Rows are points. The last column is the point's height on a tilted bowl or saddle (a function of degree 2), plus a little noise. Count its main directions that bend up, bend down and stay straight.

Points (15 x 4):
[[  6   0  -7 -10]
 [ -3  -7  35 -19]
 [ -5  23  25  -3]
 [ 36  -7 -24 -48]
 [ -3 -20  29 -26]
 [-16 -18 -16 -19]
 [ 16   1  -1 -11]
 [  8 -12  43 -39]
 [ 24 -28 -16 -43]
 [-29  22  10  13]
 [ -5  30  15  -5]
 [  6  -1   2  -5]
 [  3  60  12 -55]
 [-14  -6  -3   0]
 [-35 -21 -19 -18]]
Directions: 0 up, 2 down, 1 straight

Points (24 x 5):
[[ 22 -44  36  13 -49]
 [ 27 -37  11 -17  17]
 [-36  51  28  12  46]
 [ 34 -20  15   9   4]
 [ -4   2  29 -35  25]
 [ 11  60  22  13  46]
 [-17 -36  -2 -27  26]
 [-13  -2  35 -19   3]
 [ 16 -50  14  26  -1]
 [-14  15 -11 -29   1]
 [-16   6  43 -49  48]
 [-17   4  14  20   3]
 [-26  -6   9  31  12]
 [-37  18 -11 -37   6]
 [-46   8  -9 -30  12]
 [  5 -35 -35 -11  39]
 [-21   3  -7   8   4]
 [-12   3   0 -26  11]
 [ 10  12 -26 -27  -3]
 [ 25  46  44  -4  52]
 [ 39  15  -3 -13  31]
 [ 51 -22  29 -23  17]
 [-34  16  31  23  13]
 [ 28  -6  -4  25  22]]
Directions: 3 up, 1 down, 0 straight

Points (42 x 7):
[[  0 -18   2 -22 -30  30  26]
 [ -1 -27  11   1 -28 -11  11]
 [  2 -60   2  -9  11  22  34]
 [ -5   0 -38 -37  19 -31  25]
 [ 43 -15  18 -43  17   0  56]
 [ -5 -29  20  15  27 -52  38]
 [-12   5   2  -8  19  20  -2]
 [-34  -8  28   1  47 -25  29]
 [ -8 -17  16  -9  57   8  24]
 [ -4 -25 -43 -11   2  -2   8]
 [-27 -33 -14 -18   5 -29  16]
 [-32  18  12 -15  12  -4   4]
 [  0  14 -25  -5 -22   9   5]
 [ 28  37  14   4   3 -12  33]
 [ 31   7  25  -7 -45  27  60]
 [ 25  35 -11   3  -1   3  23]
 [-13 -18 -25  26   7  27  -1]
 [ -6  20  11  33 -31  26  23]
 [ -1  -7   9 -25   1  -8   4]
 [ 10 -18 -34   4  -4 -35  19]
 [ 11 -16  28  31  37  10  29]
 [ -7   6  10   4  37 -29  10]
 [-18 -14  -9  -2  22 -10  -5]
 [-20  12  15  14  -5   7  -2]
 [  4  -8  17  -8  21   6   6]
 [-11  51   4  30 -14   2  25]
 [-16  28   8  37  14 -25  13]
 [  9 -12   0   6  34 -18   9]
 [ 29 -33  -9 -19   6 -11  25]
 [ 43 -17  -5 -16 -36 -20  46]
 [ 20  -7 -31  14  10 -29  19]
 [ -6 -35 -14 -18 -13  13  12]
 [ 10   0  11  53 -19 -16  29]
 [ -1 -26 -26  -8 -35 -15  18]
 [ 15 -13  22  12  25  16  16]
 [ -5 -12 -26 -14 -14  -2   1]
 [  5 -33   5  26  13 -11  14]
 [ 12  21  26  35 -52 -23  49]
 [-23  33   1  20  14  12   3]
 [ -5   5  20  21   3   1   1]
 [ 11 -10 -14  18  17  32   4]
 [  0  18  10  -9  18  12   4]]
Directions: 6 up, 0 down, 0 straight

Points (77 x 9):
[[ 24   6 -15 -14  -9  -7   7 -10 -18]
 [-17  16 -30   3   5 -12  -8 -14 -27]
 [ 14 -10   0  -4   3 -32  -1 -18 -35]
 [ 24 -17  15 -16   1  -9 -29  -2 -21]
 [-34  14   4 -34  -5   6  10  21 -54]
 [  9  -6  12  11  28   7 -25   9  -6]
 [-17  14 -35 -10  -6  10  -2  15 -16]
 [-12   5   4   7  17   6 -15 -23 -15]
 [ 21  11  -2  -4  15  22   2   8 -15]
 [  0  -4 -12   2  11   1   2   2  -7]
 [ 29 -12  14 -11  25 -24  16  12 -22]
 [-27 -11  -6   4  13  -3   3  32 -44]
 [-16  27  36 -17 -16   3   1  10 -48]
 [-21 -19 -20  35  -4 -21  43  -9 -13]
 [-10   3   2 -10 -20   9 -10 -11 -24]
 [  1   3   7   6  13 -22   9   7  -7]
 [  0 -16  -4  -6 -10   9  17  30 -30]
 [ -9  10   3  44 -13 -17  21   6 -31]
 [ -5 -14   3 -12   4 -11  31  35 -42]
 [ 22  21  -5  10  -5 -14 -25  30 -39]
 [ 32 -10   1  -3  -9  12  21 -26 -28]
 [-26 -29   0   3 -32   6  12   0 -28]
 [ -6   2  -7  15   3  32 -41 -18 -30]
 [ 12  -5  -7  -2  -8   0  19 -12 -11]
 [  1   8   8  -5   4 -19   6   4 -12]
 [-19 -14   1  -7   0 -30  -3  10 -46]
 [  0 -19  -4   9 -11 -22  -8  -7 -25]
 [ 16   9  24   5 -10 -11   9   8 -15]
 [  8 -14  -7 -15 -20  -8   1  14 -15]
 [  1 -12  25  -4   4  -1  18  18 -26]
 [ 11  -8  -7 -22 -13 -14 -35 -18 -35]
 [-25   2  -5  20  12   8  -8  -2 -17]
 [ 30  -2   3   8  15   9 -18  10  -8]
 [-26  28  24   3  14  -9  26  -4  -1]
 [ 14   3   8  31 -23  -4 -19  -9 -22]
 [ 36   4  10  20  -8  19   5 -14 -20]
 [  8  12  -2 -13  -8  13  -6  10 -16]
 [-20  -5  10  15 -27  23 -35  -4 -45]
 [-32  -1 -22  16  -4   4 -10  18 -37]
 [ 27   7 -30   4  22  -6 -15   1 -34]
 [ -6 -24   1 -14  -5   3  -2   4 -21]
 [  2   8   7 -20  10  -6  10  27 -18]
 [  0 -26 -12  36 -12   3   7  -2  -2]
 [ 12  14 -14  26   9   8  22   7 -17]
 [ 38  -4   1   1  -2 -11  29 -30 -45]
 [ -4   1 -26  15   6  21 -31 -16 -22]
 [ 41  15   2  -7  23   0 -15 -20 -22]
 [ -4 -24  19   9  16  35  11  -2 -24]
 [ 19  -5  -9  20 -34   7  39  21 -54]
 [-24 -16 -19 -10   7   0 -15 -22 -32]
 [ -2  -3 -17  15  -2 -12 -14  -2 -20]
 [  8  -9   7  11   2  20  -9 -32  -9]
 [  1  -5  19 -12  19  16   4  -7 -14]
 [ 11 -35 -37  -4  -1   1  -4  -4   5]
 [ 11 -11   5 -17  15  -4 -21  -4 -21]
 [ -7  -6   1   0   2 -12   6  33 -31]
 [ 18  20   9 -11   5  10 -13  12 -10]
 [ 15 -15   3  24  27  13  -9   5  -3]
 [ -6   2 -23 -27  -1 -23  -8  -8 -29]
 [ 26  -4   9 -15   0  -4   4 -32 -30]
 [ 35 -19   8  20 -27  -6 -16   4 -18]
 [  2  -8  17  -8  16 -14  -1  15 -16]
 [-12  12  -1   6  48 -13   5  -2   5]
 [-17  -8   9  -4 -26   4  -4 -12 -32]
 [ -4 -10   5   3  -5 -13 -39 -24 -45]
 [ -5 -34  -8  12  21  16   8 -17 -10]
 [-26  20  10 -13   8  -7  12  -4 -20]
 [ 24  -2 -10  25  45  28   9   8 -21]
 [-11   1   9 -17 -20 -21  21  -7 -39]
 [ -9  -2 -60  12  -7 -19  10 -23 -10]
 [ 13  18   1  -1  29  14   6   9  -2]
 [-12  12 -15 -18 -21 -23  16  -4 -26]
 [-17  12 -25  19  -3 -18 -13 -21 -39]
 [ 10  34   5 -25   0 -13 -12   1 -19]
 [-20   1  20  13  -5 -12  -7  -1 -28]
 [ -6   5 -32  10  -6 -13 -19  10 -31]
 [-30   6  13  14  -1  -4 -15   4 -38]]
Directions: 1 up, 5 down, 2 straight

Points (71 x 9):
[[-14 -24  40  -5  -6  -4 -16   9  -8]
 [ -9  -8   1  -1 -29   4 -16  11 -15]
 [  0   4  -5  36   9  -2  15  -3 -10]
 [-51  -3 -18   1 -42  41  -4 -12 -36]
 [-19  16 -18  19 -28 -23  18 -22 -24]
 [-56  -9   4  -5  24   5  -2 -18 -21]
 [  5  48 -31  -6   3 -23  15  -7 -41]
 [  0  17 -14 -15 -31   5 -17   2 -27]
 [-31 -33   6  13 -29  19  -1  12 -14]
 [ -9 -11 -42  10   4 -18  42 -11 -29]
 [ -2  -5  19  22  16 -18  10   9 -10]
 [ 19  30   9 -10   6   9  10 -20 -14]
 [-38 -27 -23  15  22  -9 -12  11 -18]
 [ -6  -4   8  24 -28 -46  36  -7 -42]
 [ -2  22 -11 -21  -6 -34  17 -11 -23]
 [ -1  -9  18  13   8 -31  21  14 -17]
 [-15 -23 -20  -9 -26 -15 -23  19 -39]
 [-32  -7 -13  23 -18   4 -27  -4 -16]
 [ -8  45  11  14  -8  18 -25  24 -36]
 [ 29 -13 -11   4 -40  28   8  11   1]
 [-10   3 -28 -11 -14  12  30  13 -13]
 [-21 -15  41  19   5  -7  12   3 -13]
 [  2  15  20 -35 -51 -21 -33 -24 -51]
 [-32   7 -20 -11  15  14 -14   8 -34]
 [-39   1 -27 -26  19 -22  -3   6 -24]
 [ 34 -12 -17 -13  34 -12  -8 -16  -6]
 [  0  29 -23 -10 -10 -26 -39   4 -49]
 [ -9 -21  -2  -1 -17 -22 -10 -12 -11]
 [ 46 -18  25 -33  10   0   0 -31  12]
 [ 27  -4   9  -4   5  12   1  -8   3]
 [ 26  16   0  -9   9  17  -8 -60 -15]
 [ -4   8 -12  25  25 -37  11 -41 -17]
 [ 44   3  15  -9 -24  -6 -20  -1 -16]
 [-31 -11  14   0 -18  34   6  24 -19]
 [-20 -37  28   1   0  -4 -16  -7   0]
 [-46  11  -6  -4 -28  -2   0  13 -24]
 [-19   5  -6 -26  19  -3  -1 -19 -11]
 [-28 -17  50  43  17 -47 -28  -8  -4]
 [-39   6 -18  -5   6  17 -14  35 -44]
 [ -4 -17  14 -19  18  -3  25  36 -18]
 [ -2   1 -27  46  -3 -12 -41   4 -27]
 [-28 -43 -11  -2 -18  16  -9  -4 -25]
 [-12  27  22 -15 -11 -36  19 -19 -31]
 [ -5 -16  14  -4 -12  16  -4   9  -5]
 [ 32 -17  12  -8  -1  25 -18   9  -3]
 [-29  -3  -6 -19  44 -11  -9 -14  -4]
 [ 11 -18   1  -2 -51  12  -2  28 -15]
 [-15  -9 -17  -4  10   0   1   9 -15]
 [-25 -19  43 -29 -20  -1 -55  34 -55]
 [  8  20   7 -33  12  14 -18   7 -26]
 [ -3   5  12 -21 -13  22   7  12 -11]
 [ -6   8  -3   1 -11 -23 -24  -5 -18]
 [ -6   3   5  -4 -11  40  12  11  -7]
 [-22   1 -11   0   3  21  24 -20 -14]
 [ 11   0 -44 -35 -18  24 -21   5 -60]
 [  1  17 -28 -23 -15  -9  15 -17 -23]
 [ 33  23  12 -15 -13  -9  45  43 -32]
 [-32  13   5  -8  21  10  -4  17 -27]
 [-38  35  16 -17  10   7   9 -19 -40]
 [ 22  10 -14   6  -8 -16   2  10 -23]
 [ 15   3  45   5  45   4  23  -2 -22]
 [-14  19  11  14  46  -1 -15 -15 -11]
 [ -5 -23  -8 -41  16  -8  30 -31  -4]
 [-33  10 -19 -18   9 -10 -26  -2 -28]
 [  6  21  14 -10  18   2 -17 -18 -10]
 [  6 -12 -16 -21 -23 -14   1  -5 -21]
 [ 11 -10   0   1  -7  -2  22 -29  -4]
 [ -9  17  13   7   3  26 -14   7 -16]
 [-37  22  -7   2  -4  17  33  12 -19]
 [-32   0   3  12  35  11 -25   9 -18]
 [  0   9  12  20  -4 -44   6 -27 -25]]
Directions: 1 up, 5 down, 2 straight

Points (71 x 9):
[[ 19  30 -14 -29 -29 -28  17   8  14]
 [-11 -15  10 -20 -27  -1  17 -22  31]
 [ -9  -9  -1 -18  31  13  14  10  25]
 [  6 -18  26   8 -14  19  12  -6   6]
 [  0  -9 -17   9 -24  -6 -16  30  17]
 [-16   8  28 -11  16 -23  14  15  31]
 [ 37 -18  22  -1  21  12  21   6  43]
 [ 13   8  -2  20 -23 -12  14  -1 -18]
 [  1 -20   8 -23 -21   4  -6 -35  34]
 [ -9 -25  21  -1  10   4   5  14  16]
 [ 11  -6  -1  12  11   7   7  20   7]
 [-14  15   8 -29  27  14 -17  29  -7]
 [-13 -14  -5 -26 -16  10 -47  -2  30]
 [-17 -10  -8  10  12  -8 -23 -14  12]
 [ -6   0 -12  19  46  34  11   4  31]
 [ 32 -16  -5 -31 -11   7 -45 -22  60]
 [-22  -4  -5  28  -4  -7  15   8 -10]
 [-10   7   7  -4   8  -1 -24  -3  16]
 [ -1  33  -5 -13  -5  11  13   5  -1]
 [ 10   0   3  24  -9 -21  -8   6  -9]
 [ -2 -29  13 -17  14 -27  21   6  45]
 [ -3  25  -4 -23   5  16  -4   5  -3]
 [ -8 -19 -12  15   5  -3 -23  -8   7]
 [ -1 -20 -15   8  -8 -15 -23   3  17]
 [  0 -17  29 -12  -7  20   6   3  19]
 [ 11 -19 -21 -16  -6 -23  -8  -2  36]
 [ -9  22  -4  -2  -8  23  -1 -29  11]
 [ -6 -29   8  10 -27   3  16  -8   0]
 [  7  32  12   9  -3   6  27  20  -2]
 [  7 -26   8  31  -6   7  -5  29  -2]
 [  8 -25 -19 -21   2  13   3  27  32]
 [ 24 -27 -14   7  35  -8 -18  -8  50]
 [  0  14   7 -10   7  -6  13  11  10]
 [-17  10  15   5 -15  -5  25  49 -15]
 [ -9  30  42   4 -38  12  29  -7  43]
 [  2  10 -30  -3 -26  -1  20   5  12]
 [ 14 -15 -25   0  13   9 -21  28  41]
 [-24 -17  10 -17  -1   9 -18  -5  14]
 [ 12  23  27  26 -24   4  12  23 -13]
 [  6   7  14 -32 -18  -8   0  60 -16]
 [ 12 -11   3  23 -18  18  13  -3 -16]
 [ 13   1  36  37 -11   1  10   2 -16]
 [  0  -6  15   1  13 -21 -31  17  36]
 [-13 -27   9  34 -10  16 -29 -22 -16]
 [ 21   4  -2   0  30  -9  -3  -1  33]
 [-21  -3 -45 -21  13 -13  15   7  35]
 [-14  -4 -23 -11 -20 -17   2  10  12]
 [  8  -3  14 -19  16 -16   6 -21  42]
 [  2  -1  -1  31  -2  29 -19  32   2]
 [-27  34  -5  -2  21 -11   7 -10  28]
 [ 29   4  23  21  18  17 -11  16  14]
 [ 29  -8 -30  27   9 -15  -9   6  17]
 [-10   1   4   1   4  33 -38  44  11]
 [  6  -4 -10 -11 -23   3  -8   7  13]
 [  6  32  15  -8 -23  11   7  -7  12]
 [  1  41 -28  15  25  32  -6  34  10]
 [  8 -14  -2  13 -34 -21  18   0  -5]
 [ -3  -7 -21  -9  35  13  -9  -9  30]
 [  6  27  -1  15 -29 -25  18  -1 -13]
 [  5  20  43  -2  17  -7  10  19  38]
 [ 11 -31  -6  -8   2  10  38 -19  39]
 [  4   7  12  26  -8  -1  12   6 -14]
 [ 15 -22   4   6   7   0 -21 -30  11]
 [ -2 -14  -2  -8  -5  21  44 -21  34]
 [-18 -18   1  12 -15  -6  -9  19   2]
 [-31   6   6 -35 -21   5 -15  -7  12]
 [  1  -7 -15 -15   3 -11 -20  11  23]
 [ 13  36  -6 -31   5   3  -9  21 -10]
 [ 19  -9  10   9  10   9   6   1   9]
 [ -6 -24  18 -12   8  -6 -25 -14  33]
 [ -3   1  -1  11   5 -18  -4  13   6]]
Directions: 4 up, 1 down, 3 straight

Points (63 x 9):
[[ 17  15 -12  11  16  26  -7  32 -18]
 [ 10 -14  37   8  19  22 -12  16 -18]
 [-17   5  24  43  -1   5  21  11 -17]
 [ 28 -12 -15  21 -21   5 -11 -32 -12]
 [ 27 -28   8 -10  14  18 -23   5 -21]
 [-15 -18 -20  -5 -13   2 -27 -15  -3]
 [-17 -19 -17  -9 -18  12 -26  13 -10]
 [-45   5  -6  -5  28  -4  17   2 -26]
 [ -3  10  10  10   2 -10   9 -15   3]
 [-35  10   2  -3  30 -16  -3 -28 -21]
 [-13  -6  20  -8  11 -14  -1   2  -7]
 [ 22  23  19 -12  25  15  24  24 -50]
 [ 14  33   7 -20  21   5   8  13 -33]
 [ 22 -12   6   5  -9 -14  19  -6 -16]
 [-34   0 -12 -12   2  11  -5  12  -9]
 [ 17 -27  23 -17 -16 -20 -35 -23 -41]
 [-10  -9  20   4  16   6   1 -13   0]
 [ -5  -8  23  -6 -40  31 -19 -33 -33]
 [  3  13 -18 -14  14  20  20  16 -22]
 [  3  -6  -3  17  14  -6  -3  18   1]
 [ -5   7  20  27 -29  -2  -1   2  -6]
 [  5 -21 -26  15  -3  -2  -5   2   3]
 [-25  56  -5   7  13  -8   0   9 -27]
 [ 13   9  10  15 -17 -26 -25  17 -11]
 [ -8 -10  -5 -12  49  -5 -23  -3 -28]
 [-16   5 -17  -5  -8 -20  -9  19  -4]
 [  5 -38  -2  -4  -9  11 -10  27 -23]
 [ -9 -19   2 -33   2 -19   0  28 -40]
 [ 15  10  11   4  -5  -3 -23  15  -2]
 [ -6  22  -5   7 -38  -4  17  -8  -5]
 [ -9   2  -5 -19 -12 -27 -22   4 -10]
 [  8  19 -11  16   8  22  -8 -25   1]
 [ -3 -13 -16  25  -2   5 -23  18   3]
 [ -6  32 -44  -5  18  11 -15 -17 -16]
 [  6  25 -33   8 -29 -20   4   7  -5]
 [-16 -18   1   2  -4   3   7  24  -8]
 [-11  60 -22  22   5  -8 -11 -14 -19]
 [ 31 -17 -12 -14   3  33   3 -31 -34]
 [ 13  -5  19 -13   4  -7  -6   1 -10]
 [ -5 -28  -4 -19   7  24  17  13 -29]
 [ 14  12   4  12 -11  23  -6  12  -3]
 [-29  25   4   6  16 -42  20  25 -49]
 [-27  29 -22  24   0 -35  -3 -31 -16]
 [-18  26 -28   2 -32 -28 -14  -2  -5]
 [ 21  31  24 -33  11 -23   6   7 -60]
 [ -8   2  28  36  11   3  46 -29 -35]
 [-20   8  -2  11  -3   0  -6 -28   8]
 [-37  11  20  38   3  12 -20  -4  -9]
 [ 14  -9 -37  25   6  16  20   7 -14]
 [ -4 -23 -31  28  21  10  33 -22 -29]
 [ -4 -11 -26 -33 -20 -25   1 -16 -24]
 [ 20 -20  -4   9  16  29 -10   0 -10]
 [  7   9  14 -25 -11  -4 -11  -5 -13]
 [  7 -20   2  15   5   5  -1  18  -2]
 [ 26 -10 -20  -4   5 -20  14   5 -18]
 [  5  16 -31   4   4 -27 -26 -12  -2]
 [  6 -11  -9  -5 -27 -11  -8 -16  -1]
 [ -1  19  -5  12 -26 -32  13  10 -15]
 [  6   3   9  -5  17  -2  15  13 -11]
 [ -6  11   7 -23 -43   7 -11 -16 -19]
 [ 11  10  15  21 -27 -18   7 -17 -13]
 [-12  32   5   0   0 -10  17 -17  -6]
 [ 37  -4  22  -6   0 -12 -29   8 -26]]
Directions: 0 up, 8 down, 0 straight

Points (72 x 9):
[[ 17  -5 -29  -6   5 -16  49 -28   9]
 [-20 -12  -9 -30   9  13 -17  14   2]
 [ 16  20   3 -14  -1 -49   7  -7   4]
 [ 11  -4  19  14  20  11  22   6   5]
 [ 28  16  15 -17  14 -14  31 -14  22]
 [ 15   0  -9 -18 -11  32   4 -10  -1]
 [-12  10  14  14 -21 -14  -1  37 -10]
 [ 32 -20 -45  25  24 -26  21 -22   1]
 [ -5  -6  44  -4  20  18 -19 -30 -30]
 [ 14  10  16 -11  24 -24   9 -18   6]
 [ 60   0   5  14  17 -24   6   0  -3]
 [-21  -8  19  -9  -2   6  37 -11   7]
 [  1  -6 -27  -3 -18  31  43 -32   3]
 [ 21 -42  -5   6  32  -5  52  10 -27]
 [-36 -12  10  18  27 -24 -11  12 -35]
 [ 17 -34 -16 -30 -20 -12  23   6 -25]
 [  4   4 -35 -23 -19 -13  10  -5   1]
 [  9 -17  10   1  38 -10 -31   1 -27]
 [-12 -19 -16 -24  24 -20   2  -4  -8]
 [ 10 -11  31  -9 -11  12  46  18  -1]
 [ -4  -9  13 -11   3   6   9 -18   6]
 [-14   8  -3 -10 -11  16 -27 -40 -20]
 [ 36  42  24   7 -28 -36 -14   5 -19]
 [-14 -15  20 -39   9  14 -14 -14  13]
 [ -3   0 -34  10 -17   8  -6  17  -4]
 [-13  -6 -46 -16  27 -28  31 -47   4]
 [ 16 -35  26 -24 -27  -5 -49   6 -31]
 [  4 -15   1   4  28  41   8  -9  -4]
 [ -5   0  17  14 -16   3 -24   8  -5]
 [-13 -24  29  -1   2  30  19  -8   3]
 [-12  -6   1 -34  28  39  -5 -18  21]
 [ 38  -8   5  -4  -3  37   2  20 -15]
 [ 16 -12 -17  23 -15   1  -2  10   9]
 [  0 -10  -9  -6  11 -38   6  -3  -5]
 [ -7  13  36  -9  32  -1  10  44  -8]
 [-27  22   0 -20  29   6  10 -41   4]
 [ 15 -17 -29 -31   1  -6 -28  21 -13]
 [  2   1  12   3   6   4  16  14   4]
 [-24  13  32   5   5  -6 -29   1 -31]
 [ 18  27  -1 -14  26   6   8 -16  15]
 [ 24   7  23  15  20  18 -31   4 -20]
 [  8 -49 -35  15  13  -2  36  13 -24]
 [  3  -4  -5   7  44 -35  38 -44  -6]
 [ -9  -9   4   1 -31  17 -25   6  -4]
 [ 27  12  15   8  13   6 -56 -20 -48]
 [-52   4   0  22 -19 -58  15  48 -60]
 [-35  16  39 -16 -33 -30  30  -3 -34]
 [ 20 -24   0 -12   6   0   9  -6  -4]
 [  7  -5  33  10   0  -7  23  24  -1]
 [-30 -11 -29 -14 -50   6 -25  -7  -3]
 [ -6   6  27 -27  -4  17  47 -15  27]
 [-14  -7 -12  -3 -29  23   4 -15   1]
 [-21  27  12  32   7   4 -11   0 -27]
 [ -2   3  24 -34 -26  13 -49 -18 -21]
 [ -2 -44 -22  17   8  10   6   0  -2]
 [ 26  22  11 -33 -42  55   7 -13 -26]
 [ 11  -8 -15 -36 -52   0  23 -11 -20]
 [ -2  22   4 -26  18 -11 -21   0   5]
 [  0  -3  -3  11  10 -12  18  28  -7]
 [-35  -7   1  -5  46   7  21  23 -31]
 [ 12 -18  -4  26  16 -10  15   6   6]
 [-11  24   5   7  25  -9 -20  10 -23]
 [ 33 -35   0  55  15 -48 -16  -5  30]
 [-17  -1   6  34 -20   5  41 -28  13]
 [  0  13  -5  16   7 -10 -28  27 -10]
 [ -6   0  -9   7 -19 -24  10  18  -1]
 [  6 -11  -6  14  -2 -40  -9 -28   1]
 [-13 -12  19  30  -1   5 -11 -27  -9]
 [-18 -43 -25  21  14   3  31   8  -7]
 [ 36   9 -24  39 -22 -15   8   6  18]
 [ 29 -10 -11 -13   5 -12  -7   8  -4]
 [-10 -22  13 -41 -26  37 -25  21   1]]
Directions: 1 up, 4 down, 3 straight

Points (66 x 9):
[[-28  26  42  -6  14   1 -12  11 -49]
 [ 21  60  12  14  -9  -5 -21 -21 -60]
 [  9  -1   6  25 -18  42 -10  26  -9]
 [  4  -5 -21  -7   7  35  -4 -15 -16]
 [  7 -19 -15 -30  28  17  -5   6 -17]
 [-46 -18   6  10  -2   7  27  -5 -26]
 [  3  -2  -1   9  -1  -3  11 -20  -8]
 [-12  -2 -14  32 -10 -15  13   8 -26]
 [-10   5 -10   0   8   8  -3 -22 -16]
 [ 18  -2  23 -30 -41 -19 -15  -1   7]
 [  0  -9 -10  17   5  21   0   9 -20]
 [ 34  -7   7 -24   2   5 -23   8  11]
 [-26 -15  -1  -5   8   7  11   0 -19]
 [ -5 -24 -10  -5  -3  -1  21 -12 -16]
 [  2   3  -4  10   3 -17   4  26 -19]
 [ -3   6   6  35 -11  24   1 -21 -25]
 [  0  20  43 -33 -11  18 -24  -8  -5]
 [ -3  -3 -26   1  -4   8  -9  18 -17]
 [ -3  17 -25  13   2  15   1   6 -22]
 [-25   5 -10  17   4   2  15  33 -31]
 [-21   1   2  11 -18 -14  18 -10 -10]
 [ 14  23 -11  13 -14 -19   1   1 -11]
 [-40   5  -4  10  -7  14  -6  -1 -19]
 [ 12  15   0   7 -12   6 -35   1 -13]
 [-13  -2   1  -7 -11  13  17   5  -3]
 [  4  -9  -6 -27  -6   2  12  -8   4]
 [ -2  29  -4   4 -20  32   2   6  -5]
 [  0  -6  23 -22  10   7  -7   0  -3]
 [  5  25 -10   2 -30 -14   4   2  -9]
 [ 14 -31 -19  17 -17  -3  -3  -2 -34]
 [-14 -16  18   1  14  -1 -13  19 -24]
 [ -7  -8  21  14  12   0 -36 -53 -51]
 [ 20 -11  11 -19  12  16  -9  11   1]
 [-11 -24  18  -6   4 -20   7 -13 -16]
 [ 27   2   1   8  -7  14  14 -12  -2]
 [ -2 -14  19 -18 -17  20   6  17   4]
 [ 15 -30  -3  -8  10 -22   7 -14 -19]
 [-30  11   4  10 -15 -14  17  20 -21]
 [-15  21  16   5 -15  -3  20  21 -16]
 [ -3  12 -25   1 -33 -10   2 -21 -14]
 [  3  -1 -25  -2   2 -48   3   0 -20]
 [  3  -8  15   2  -3  11 -25  -7  -7]
 [-20 -12   5   7   7  11  -9   9 -19]
 [-21  -9 -12  17  13 -23  -4   1 -33]
 [-17  -6  -5 -31 -18 -47  -6  33 -28]
 [-37 -12  -4 -13  10   0 -14  10 -24]
 [ 19  -7  -4   0   4  -9  -8 -10  -5]
 [ -1 -13   5  21  12 -24   6 -20 -25]
 [ -7  17   3  -4 -20   8  21 -12   1]
 [-24   4   7  21  33  12  32  10 -44]
 [ 38  10  33   9 -21  16  48  27 -24]
 [ -5 -20   4 -12   5 -21  28   3 -28]
 [  1  22  10  11 -16  -3  24 -13  -7]
 [  3   4  21  -9 -12  -5  10   2  -2]
 [-22 -10  -9 -10 -30  10 -26  -2  -2]
 [  5  11  14  19 -44 -11 -11   3 -11]
 [ -6  33 -33   3  -4   0  -4  14 -26]
 [  6 -14  25 -39 -25 -20  -2 -16  10]
 [ -3  -4  -1 -23 -29 -10  10   1   2]
 [ -6  22  18  23  21   9  -6   1 -35]
 [ -1  38   3  -5  -4   4 -22 -14 -27]
 [ 15  22  -7  -4  -8 -11  16  -2  -5]
 [ 16  25  -7  -7 -15 -11 -21   7  -4]
 [  1 -28 -24  17 -10   1  -7 -18 -37]
 [-17  35   2   0  11 -37 -32 -16 -51]
 [-29   7 -33 -30 -20   2 -15   3 -12]]
Directions: 0 up, 4 down, 4 straight
